Each row of a before or after table is a point. The points were changed in one or more steps. Then noise was added and the rows were shuffled. The steps act on how far a point lies along the listed directions, d1 being the first. Name the steps. A step turns or swaps two directions, mirrors them in a line or flattens them onto one, adds a multiple of one to another, or multiplies one. Angles are multiples of 10 degrees, from the lower direction toward the higher: turns from -170 to 170, lines from 10 to 170 but not 90. Use the fewest steps. Two steps may share a direction if one is a turn and the other turns, adds or multiplies; they go together, in the order done. Otherwise the lowest direction goes first.
In the rows, zero is written as 128.

Directions:
(1): [179 149]
(2): [149  77]
Before (14 x 2):
[[121 121]
 [135 109]
 [139 105]
 [107  52]
 [140 113]
 [136 126]
 [ 92 152]
 [111  88]
 [128 127]
 [128 171]
 [119  67]
 [143 135]
 [107 113]
 [130 125]]
After:
[[136 106]
 [124  60]
 [140 121]
 [131  38]
 [125   8]
 [135 149]
 [131 126]
 [135 109]
 [103 129]
 [134 134]
 [125 111]
 [129 126]
 [123 186]
 [116  90]]
Steps: add -1 times d1 to d2

Directions:
(1): [183 148 119  88 136 191]
(2): [143  88 130 160  54 157]
(3): [150 187 178 180 125 131]
Before:
[[104  73 121 130 115  96]
 [137 155 140 104 168 134]
 [130 146 123 130 141 154]
 [150 171 126  95 181 136]
 [109 108 125 160  69 132]
 [109  54  78 109  85 144]
 [105 148 131 156 122  86]
 [116 145 123 116 174 124]
 [104 142 126 135 158  91]
 [ 94 145 128 115 177  88]]
After:
[[157 156 115 106 149 187]
 [120  63 100 148  54 147]
 [ 55 110 123 156 148  44]
 [ 50 105 119 128 163  46]
 [ 57  57 140 184  90  38]
 [195 168 102  41 188 196]
 [ 79 119 148 202  67  89]
 [114 126 113 104 168 130]
 [161 149 122  67 171 170]
 [ 45 127 137 189 121  18]]
Steps: multiply d1 by 3; turn d2 and d3 by 30 degrees

Directions:
(1): [172 119 135 138 111 108 206 189  95]
(2): [151 147 155 130 164 138 171  45  83]
Before (8 x 9):
[[ 91 121 129 136 134 160  80 102 164]
 [120 140 116 113 135 136  96 106 138]
 [126 117 135 126 113 111 144 172 126]
 [136 121 138 137 153 134 159 116 109]
 [ 98 123 133 130 133 140  83 120 143]
 [ 62 126 104 129 129 141   7 104 191]
 [125 133 142 123 152 148 155  65 106]
 [127 138 117 125 134 130 112 122 157]]
After (8 x 9):
[[133 119 141 129 122 114 161 160 114]
 [ 98 120 128 133 121 136  89 145 147]
 [117 136 110 113 128 133  92 122 144]
 [ 70 111  96 132 104 126  18 175 198]
 [130 121 135 136 158 137 146 103 114]
 [ 91 115 121 137 116 154  81 134 174]
 [129 136 117 127 130 129 116 135 160]
 [107 136 133 119 152 153 127  61 123]]
Steps: turn d1 and d2 by 30 degrees

Directions:
(1): [115  85 109 165  96 202  49 158 100 152 121  95 110 162]
(2): [104 114  71 113 135 143 118 124 118 153 199 129 119  24]
Before (12 x 14):
[[131 146 160 128 130 122 143 124 144 121  99 138 140 160]
 [117  78 126 188  73 233  23 172  93 165  88  95 104 220]
 [144 124 138 130 132 113 143 114 132 122 117 126 137 139]
 [138 131 149 129 145  94 150 129 141 105 100 130 130 159]
 [141 128 140 135 124 138 129 137 120 122 104 127 125 141]
 [120 118 131 141 120 144 115 120 121 130 124 127 128 158]
 [135 131 150 148 129 128 113 124 126 119 112 131 140 153]
 [129 152 151 143 131 111 153 116 145 113 100 128 140 170]
 [127 129 144 150 106 150 106 132 124 125 112 108 125 158]
 [124 116 139 138 116 160  93 149 123 135 104 110 127 171]
 [111 117  98 114 127 143 116 125 122 146 154 132 124  88]
 [141 147 156 109 130  94 154 119 130 109  97 144 142 148]]
After, 12 rows:
[[133 111 114 131 129 134 123 119 120 137 141 118 130 108]
 [106 132  94 137 129 143 127 123 130 140 163 121 128  80]
 [116 112 100 117 118 149 101 132 105 142 150 125 126  82]
 [121 135 130 121 135 112 149 105 134 125 142 143 133 122]
 [115 106  96 128 141 132 115 134 122 135 154 120 118  86]
 [129 152 135  96 149  95 164 119 147 122 137 142 142  98]
 [126 135 127 132 140 117 125 115 128 127 147 140 139  95]
 [132 129 149 126 121 130 127 129 131 124  90 133 135 179]
 [147 198 164  74 166  23 249  85 173 103 131 191 153  90]
 [109 130 109 121 132 145 124 125 131 145 153 133 130  82]
 [126 152 138 118 130 106 157 109 139 118 144 130 133  97]
 [136 132 125 121 132 128 142 130 124 128 130 135 126  98]]
Steps: turn d1 and d2 by -160 degrees

Directions:
(1): [150 173 146 187 115 148 171  54 123 163 153 106 123  65 106 128  74 103
  93 197]
(2): [ 36 124 166 207 129 132 175 123 111 124  99 153 189 153 183 148 118 125
 178 126]
(3): [201 128 120 158 196  63 143 130  99 134 105 201 139 143 164  79 142  67
 110 139]
(4): [155 168 199  80  95 123 121  97 117 170 160 164 160 222 137 172 101 134
  89 113]
(5): [153 118 187 196 160 128 128 171 212 133 125  94 177 140  68 109 147 145
  81  93]
Before (8 x 20):
[[ 91  94  76  34 116 160  84 207 170  89 144  84  68 113  95 138 168 184
  153  83]
 [168 161 126  35 105 110 119  93  76 172 143 194 123 163 163 146 119  89
   94 134]
 [111 113 141 204 148 114 134 159 173  81  95 116 167 104 100 114 131 148
  134 107]
 [155 127  86  25 150 122  50 148 130 108 141 119  69 120 123 126 159 138
  121  96]
 [196 118  64 164 201  88 153 139 117 112 114 142 101  80 166  53 145  97
  133 118]
 [164 175 141 112 107 133 120  91 128 166 136 108 105 132 126 145  97 108
   86 149]
 [215 150 160  95 133 134 110 124 131 147 149 152 126 164  94 112 143 119
  106 141]
 [194 165 225 152 132 118 160  80 136 171 134 165 171 179 134 143 103 113
   86 119]]
After:
[[211 153 146  79 129 133 109 114 109 147 148 163 115 161 110 114 138 111
  116 154]
 [199 169 200 129 133 105 164  62  97 171 130 193 153 177 166 140  99  94
  101 134]
 [112 161 127   5  50 159 108  86  90 168 159 143 111 151 142 184 106 133
  112 129]
 [151 113 125 211 184  77 144 151 141  83  81 165 165 111 134  90 135 109
  132 120]
 [143 126  97  29 139 137  46 155 149 107 145  96  74 117 107 134 158 155
  118  86]
 [152 124  30 111 153 113 146 112  77 107 125 134  66  67 188  85 128 110
  170 135]
 [162 174 144 113 103 139 119  94 133 165 137 102 107 133 121 148  98 113
   85 146]
 [125  88 109  82 154 143  88 233 211  94 136  83 100 124  70 114 184 178
  121  66]]
Steps: multiply d5 by 1.3; turn d3 and d5 by -60 degrees

Directions:
(1): [153 159  98 145 125 104  40 167 121 125 183  86 115  67 130  79 178 115
 129 150  97 101 121 109  69 108  93 103 169 126  77 158 111 166 107 159
 215 177 130  89 161  59  94 125 107 230 120  98]
(2): [114 130 161 157  97 106 118 120  97 171 138 177 132 185  52  90 130  37
 127 125 111 162 161  84 146 186 149 148  54 111 101 178 144 129  72 209
  91 130  96 116 129  70  75  83  57  90 121 113]
(3): [ 88 161  53 153 152  91 158  91  62 114 152 102 229 135 105 109 163 144
 119  85 123 126 167 121 154 127 155  64 112 189 139  73  98 180 123 134
 143  73  62 102  88 115 138  58 196 138 167 104]
(4): [ 58 132 149 171 176 133 135 127 220 130 150 118  85 198 129 112 150 112
  50 124  87 110 120  71 236  83 118  87 101 128  85  83 127 151 103 125
 182 149 169 116 142 166 177 121  94 149 150 182]
(5): [123 217 195  50 114 102 114 121 163 153 101 159 117 149 144 123  75 107
 128  85 129 157 192 172 129 145  40 136 129  73 162  77 153 184  99 168
 204 107  79  98 133 125 148 178 187 126 131 107]
Before (10 x 48):
[[ 67 127  79 165 167 129 175 103 121 110 168  94 181 173 113 110 151 162
   97 101 131 126 159 116 193 111 155  98 102 167 148  60 118 128 144 134
  113  87 115 150 103 188 178 104 135 103 172 153]
 [135 110 140 132 108 104 120 144 122 133 127 126 133 118 128 106 144 108
  105 138 115 138 120 115 122 139  96 131 147 123 110 163 119 133 102 129
  169 154 137 119 148 124 125 160 119 151 123 119]
 [ 50 111  85 175 182  98 178 104 164  97 159  86 173 172 136 139 161 141
   84 116 111  94 127  81 231  74 134  56 105 167 127  73 114 123 141  88
  140 113 160 126 119 181 197 109 122 157 161 178]
 [123 162 161  82 149 125 180 110 171 116  83 153 151 166 140 148  55 133
  118  96 143 137 169 162 157 151 107 122 135 107 185  56 124 135 133 108
  131 100 109 120  99 159 168 135 197  89 128 125]
 [199 140 104 181  88 119  25 151  41 156 168 117 130  66  56  79 168  72
  136 132 114 125 124  93  32 154 116 119 120 143  96 207 141 140  97 210
  127 185 115  95 146   7  49 107  80 175 105  41]
 [161 121 149 138  96 128  98 153 110 140 141 150 106 132 124 114 130 132
  143 150 128 122 109 114 139 138 122 163 124  98 120 165 121 121 145 149
  147 155 142 110 138 134  97 130  65 136 102 123]
 [177 153 112 107 100 126  45 179 126 137 164 110  83  48 125 108 152 106
  162 149 117 108 119 129  47 121  82 136 187  89  99 179 135 165 121 172
  190 188 127 110 169  50  85 140  81 198  94 112]
 [152 118 187 116 107 123 147 142 172 160  99 184  77 146 101 130 113  53
  147 121 122 152 127 119 127 132 115 167 102  72 113 206 152 106  97 169
   94 134 159 154 148 114  84 147  80  75 105 138]
 [139 114  89 141 128 165  92 138 122 119 159 117 113  90 139 142 176 156
  122 141 115 104  91 114  97 112 138 123 181 146 115 147 134 123 135 113
  157 136 146 136 122 117 125 134 125 160 127 119]
 [ 94  90  87 138 139 149 160 118  81 117 125 145 160 149 109 161 141 166
  133 118 151 128  92 115 149 141 177 129 109 156 130 138 133 103 139 102
   77 113 125 134  72 163 132 106 156  85 142 155]]
After (10 x 48):
[[119 161 165  85 147 128 179 110 178 116  82 151 147 172 139 148  54 128
  121  94 144 135 162 163 158 152 107 126 137 105 185  60 124 129 132 109
  132 102 112 124  98 163 169 136 193  85 125 123]
 [ 98  92  93 140 135 148 161 116  87 116 120 146 151 150 107 167 136 165
  130 121 154 129  80 120 152 140 177 131 110 153 130 138 139 101 143 105
   77 113 128 130  76 162 131 111 149  85 139 157]
 [ 56 111  93 172 180 101 173 109 176 102 157  94 158 175 141 145 155 133
   83 121 111  97 121  78 226  73 132  60 106 158 131  81 119 108 146  87
  142 118 165 126 120 184 196 112 118 155 157 183]
 [155 121 139 143 100 128 103 153 107 136 143 151 119 134 125 114 136 127
  142 145 128 123 112 119 141 135 123 157 124 109 119 159 116 125 147 146
  151 152 142 103 133 131 100 117  70 140 106 114]
 [194 141 102 187  89 119  24 147  41 154 162 113 132  61  48  75 168  71
  137 128 117 130 127  94  29 154 117 121 122 148  94 206 144 144 101 209
  125 188 119  96 145   6  47 109  79 177 104  36]
 [136 115 138 130 108 104 121 141 119 130 131 126 135 114 131 108 142 106
  107 133 105 140 123 120 126 134  98 127 144 127 103 160 120 136 102 123
  167 153 129 115 152 124 128 157 123 152 121 115]
 [145 117 173 122 112 116 152 136 161 156 102 174  95 146  98 128 114  54
  146 121 115 150 130 123 131 136 122 157  96  81 114 199 145 114  98 166
   93 122 145 154 139 112  84 133  97  77 110 137]
 [171 156 105 111 105 119  49 178 123 135 162 106  91  52 121 101 152 100
  160 144 119 112 119 133  53 118  87 126 187  95 107 169 135 170 120 175
  193 180 118 111 162  47  83 129  93 200  92 111]
 [139 108  87 143 132 166  94 138 123 120 160 114 116 102 146 141 177 156
  121 140 111 103  85 113 107 113 137 118 181 148 118 146 134 123 135 112
  155 134 143 138 121 115 131 134 129 161 127 119]
 [ 69 122  97 163 158 135 169 107 133 112 159 104 164 172 114 114 148 158
   95 108 130 128 152 125 186 109 148 103 105 152 147  68 124 116 140 130
  102  98 127 158 111 196 176 117 120 102 168 160]]
Steps: multiply d3 by 0.7
